Rows are points. Examples show where two turns around zero, p and q, send a point. Where does a point land after both, in the order given? Backwards means that the second turn is done in reverse. Each puzzle has new turns, and all numbers are rounded.
In the rows, 128 means zero.

Turn p:
[125 144] => [136 142]
[ 94 139] => [109 158]
[165 101] => [139  84]
Turn q:
[117 107] => [151 123]
[150  88] => [161 159]
[124 170] => [ 88 114]
[121 147] => [111 116]
Where do these land?
p, then q: [161 165] => [109 174]
p, then q: [110 138] => [111 116]
q, then p: [159  97] => [169 143]
p, then q: [100 115] => [128  97]
p, then q backwards: [110 124] => [140 142]

Turn p:
[150 107 119] => [138 158 126]
[123 118 115] => [145 129 127]
[131 136 143] => [111 126 132]
[160 170 130] => [ 90 132  92]
[125 125 174] => [ 98 126 163]
[ 78 112  87] => [186  96 128]
Turn q:
[128  91 132] => [116 104 102]
[ 91 148 145] => [172 124 137]
[103 161 100] => [143 125 175]
[131 132  91] => [107 119 157]
[140 120 158] => [133 141  98]
[174 116 142] => [ 97 154  99]
Where do these land?
q, then p: [104  84 116] => [168 150 152]
p, then q: [103 154 130] => [117  98 112]
q, then p: [180 134 119] => [126  75 121]
q, then p: [125 140 146] => [118 135 110]

Turn p:
[113 112 129 144 102 151] => [135 167 126 133 138 111]
[117  95 135 128 118 144] => [133 154 114 127 116 104]
[163 117  99 126 139 165] => [115 146  90  97 135 155]
[ 91 115 116  75 152 121] => [145 121 118 153  67 144]
[118 156 136 169 123 140] => [152 136 150 122 168 128]
[141 114 138 112 155 104] => [122  93 116 120 106 119]
[144 123 172  98 144 150] => [124 129 144  82  90 119]
[119 159 133 125 102 119] => [119 132 164 145 137 137]
[146 162  94 174 116  58] => [106  75 132 172 195 135]
Turn q:
[179 124 125 103  94 108] => [110 122 130 136  63 115]
[131 110 111 156 136 143] => [163 146 120 128 133 119]
[173 148 133 143 118 112] => [142 109 151 153  92 126]
[ 71  97 157 147 115 116] => [101 174 122 154 175 132]
[ 68 150 129 114 126 150] => [106 139 142  91 173 152]
[133 152 138 111 162 167] => [144  94 114 104 137 165]
[141 116 104 122 145 100] => [130 112 118 130 123  88]
Where do these land?
p, then q: [167 103  93 130 165 149] => [135 131 114  64 120 101]
q, then p backwards: [154  70  95  97 123 150] => [135  60 129 113 152 161]
p, then q: [104 140 147 151 144 165] => [128  88 124 133  91 142]
q, then p backwards: [129 147 105 120 101 104] => [133 130 169 113 110 122]
p, then q: [105 137 119 133 127  68] => [156 159 114 173 141 114]
p, then q: [146 122 153 117 137 152] => [ 93 121 128 111 115 133]
q, then p: [106 155 141 114 119 110] => [161 132 137 127 107 108]
p, then q backwards: [113 150 170 161 109 127] => [104 155  95 162 126 108]

Turn p:
[163 156 102 154 190 122 148 142 119] => [102 120  90 182 140 157 142  90 112]
[155 144  87 127 168 153 137 129 125] => [124 111 129 178 153 154 145 105 133]
[142 153 142 121 186 155 142 133 142] => [129  95 113 184 106 130 121 105 134]
[132 118 126 103 109 121 113 115  84] => [149 143 163 105 133 142 123 115 103]
[108 133 123 129 123 105 155 108  91] => [118 141 137 126 146 123 106 134  80]
[ 93 118 143 134  64 147 122 133 152] => [123 146 154  96 119  87 132 171 159]
[ 97 101 103 127 128  86 121  68 101] => [158 149 122 105 179 145  84 149  92]
[107 115 153 140 103 135  91 152 130] => [143 161 130 106  93 118 142 147 147]
[126 148 143 119  93 114 110 131 159] => [136 126 121  96 126  86 138 121 148]
[137 101 171 144  72 138 122 127 161] => [106 134 139  76 101 111 113 144 178]
[148 122 116 109 170 131 148 170 143] => [120  82 111 152 112 153 161 125 121]
Turn q:
[140 142 161 161 153 115  89 130 115] => [161 145 149 138 165 152 109 105 143]
[103 147 131  95 130 171 131 104  91] => [ 94 104 161 108 121 114  92 118  96]
[117 130 101 149 122 132 131 158 163] => [109 120 102 139 124 153 142 149 159]
[100 147 164  88 153  89 112 106 123] => [123 142 160 122 181 120 150 120  81]
[100  86 114 147 110 118 115 125 110] => [148 128 151 144  92 154 136 154 115]
[170 127 137 146  85 141 169 144 150] => [124 143  83 158  98  91 121 118 160]
[174 110 136 137 103 160 161 101 164] => [138 104  79 149  94  95 129  89 136]
[101 141  92 149 152 153 163 105  89] => [129  73 150 115 125 113  90 169 131]
[140 129 144 102 163 103 111 167 140] => [130 168 106 101 167 147 138 128 119]
[136 122 101 107 109  99  98 140 135] => [124 153 139 106 114 140 171 129 140]
Where do these land?
p, then q: [154 100 157 122 101 168 133 127 103] => [ 97 143 132 168 127 133 123  86 101]
p, then q: [125 111  83 128 167  99 144 146 103] => [134 105 127 104 110 130  67 155 132]
p, then q: [134 111 156 143 130  92 125 146 114] => [ 94 127 154 108 101 116 129 131 127]
p, then q backwards: [110 109 163 159 137 148  92 109 170] => [168 125 108 173 116 137 151 169 113]
q, then p: [151 175 141 104 117 146 117  77 121] => [155 119 107  98 135 126  64 132 110]
p, then q: [107 143 101  98 142 146 105 146  92] => [158 138 117 141 133  89  86 121 146]
p, then q: [143 136 132  99 133 120  91 146 162] => [143 119  94 118 103  96 158 121 126]
q, then p: [133 166  94 164  86 115 143  91 170] => [ 82 105  81 100 137 129 105 179 146]
q, then p: [117  96 149 110 121 100 156 135 121] => [104 152 130 132 130 127 153 105  92]
q, then p: [105 133 104 152 146 146 174 157 126] => [143 137 112 125 117 147 184 158 140]

Turn p:
[149 144 149 131 206 119 109 134 126 106  97 101] => [137 147 161  77  93 166 106 130 100 141 169 125]
[115 100 150 150 114 112 167 144 119 124 141 173] => [163 127 145 158 145 124 149 110 146 101 111  88]
[150 172  98 135 108 118 118 104 116 121 109 129] => [ 99 162 117 126 134  94  87 128 126 130 135 135]
[112 141 119 139 181 134 114 137 108 124  65  97] => [124 154 139  87 131 180 100 117 119 112 170 159]
[129 103 144  76 110 137 111 151 123 186 146 198] => [131 106 135 214 105 119 174 158 160 120 155 135]
[139 105 146 132 133 132 111 139 103 150 135 103] => [116  99 110 121 123 146 141 129 119 120 157 110]
[128 154 143 140 106 134 172 112 102 108 136 104] => [142 133  95 119 147 133  86 129 134 132 102  94]
[142 100  85 148  98 124 127 136  99 105 140  99] => [ 81 111 118 128 167 126 123  91 105 128 114 111]
[124 105 148  67  93 124 149 150 159 129 147 146] => [150 112 117 191 101 133 155 136 116 139  87 135]
[130 200 149 130  97 112 136 134 190 125 121 102] => [179 164  82 112 114  84 112 138  96 155 112 156]
[117 100 147 148 161 136 101  87 151 119 108 122] => [120 126 155  73 107 138 146 150 129  95 120 138]
[103 157 125 109 105 111 119 146 106 119 154 136] => [146  99 125 161 138 105  93 118 127 136 132 139]
[125 114 115 140 133 173 116 130 149 125 145 166] => [122 127 161 132 159 120 163 161 142 139 121 136]
[128  97  74 146 147 127 142  87 140 151 148 116] => [ 82 125 131  94 129 124 156  98 174 142 107 133]
Turn q:
[118 147 134  99 124  83 130 144 153 169 143  88] => [125 115 161 105 175 103 142 156 136 111 130 170]
[175 140 149 157 132 106 113 146 110 112 129 161] => [128 137 129 163 106 107 160 143 113 161  93 108]
[108 118 121 127 159  95 135 120 124 100 150 122] => [160 166 160 123 131 134 124 141 136 127 140 119]
[ 73  79 157 138 116 127  69 171 107 150 149 115] => [157  91 117 104 127 170 147 171 203 119  99 121]
[129 109 181 116 155 145 120 154 144 156 132 128] => [160  87 111 136 141 123 175 130 144 122 146 130]
[140 150 124 123 130 142 137 149 118 101  74 114] => [144 110 117 114 103 123 111 123  72 129 112 137]
[143 129 127  72 127 120 146 119  78 151 154 117] => [110 132 129 156 124 114 121 181 124  80 160 139]
[148 124 112 119 135 147 130  60 109 116 101 113] => [120 157 111 133  97 101  97  91 121  85 135 121]
[133 136 106 124  97 124 100 169 148  94 171 126] => [118 152 117 125 173 171 136 157 116 144  90 124]
[139 141  54 132 142 133 121 124 108 156 112 154] => [ 81 111 164 129 122 126  96 121 108 113 122  76]
[113  88 109 170 107 134 154 104 166 123 102 138] => [110 143 114  79 115 128 117  83 147 168 147 115]
[112 150 149 132 117 149 158  75 159  96 127 176] => [117 161 127 159 109 153 133  64 123 153 158 158]
[133 153 140 155 124 159 152 131 139 140 122 111] => [133 102 108 140 143 110 104 107 122 153 132 143]
Where do these land?
p, then q: [120  93 133 138 125  92 118 174 105  94 109 120] => [156 161  98 163  90 118 102 125 148 111 130 118]
p, then q backwards: [155 167 107 113 131 127 158 102 145 135  94 138] => [134 118 124 150  95 104 137  90 112  88 149 125]
p, then q: [ 94 119 142 145 126  96 148 146 113  89 165 136] => [149 151  99 117 105  78 149 113 137 101 120 115]
q, then p: [118  83 131 118  83 147 150 129  86 128 162 142] => [138 109 123 139 181 108 155 121 120 169 124 172]
p, then q backwards: [144 127 152  79  90 147 116 128 108 136 181 170] => [160 148 151 149 141 137 128 158  66 167 155 149]
p, then q: [153 173 104 163 113 156  95 119 162 161 121 133] => [116 124 203 141 154 137 141 165 111 138 144 135]
q, then p: [110 116 144 144 165 109 143 170  80 119 129 101] => [118 129 109 154 119 124 164 121  73 145 161 100]
p, then q: [123 112 138 137 144 127 128 144 112  74 134  83] => [144 114  96 137  97 128 121 136 138  70 133 115]
p, then q: [110  99 102 136 174 124 122 148 116 101 126 128] => [151 124 101 159 113 131 146 105 152 108 157 142]
p, then q backwards: [167 131 129 141 154 122 135  98 179 162 104 122] => [141  74 142 126 102  83 132 107 134  99 111 143]
q, then p backwards: [129 145 100 101 125 127 124 113 173 175 113 104] => [102 106  90 175 117 120  90 121 111 113 124 119]
q, then p backwards: [130 158 125 138 141 114 105  72 138 144  96 124] => [109 115  96 135 121  68 126 110 137 111 125 150]
q, then p: [112 139 158 111  93 176 123 121 146 146 129 163] => [114 128 150 118 168 128 156 138 175 118  91 135]
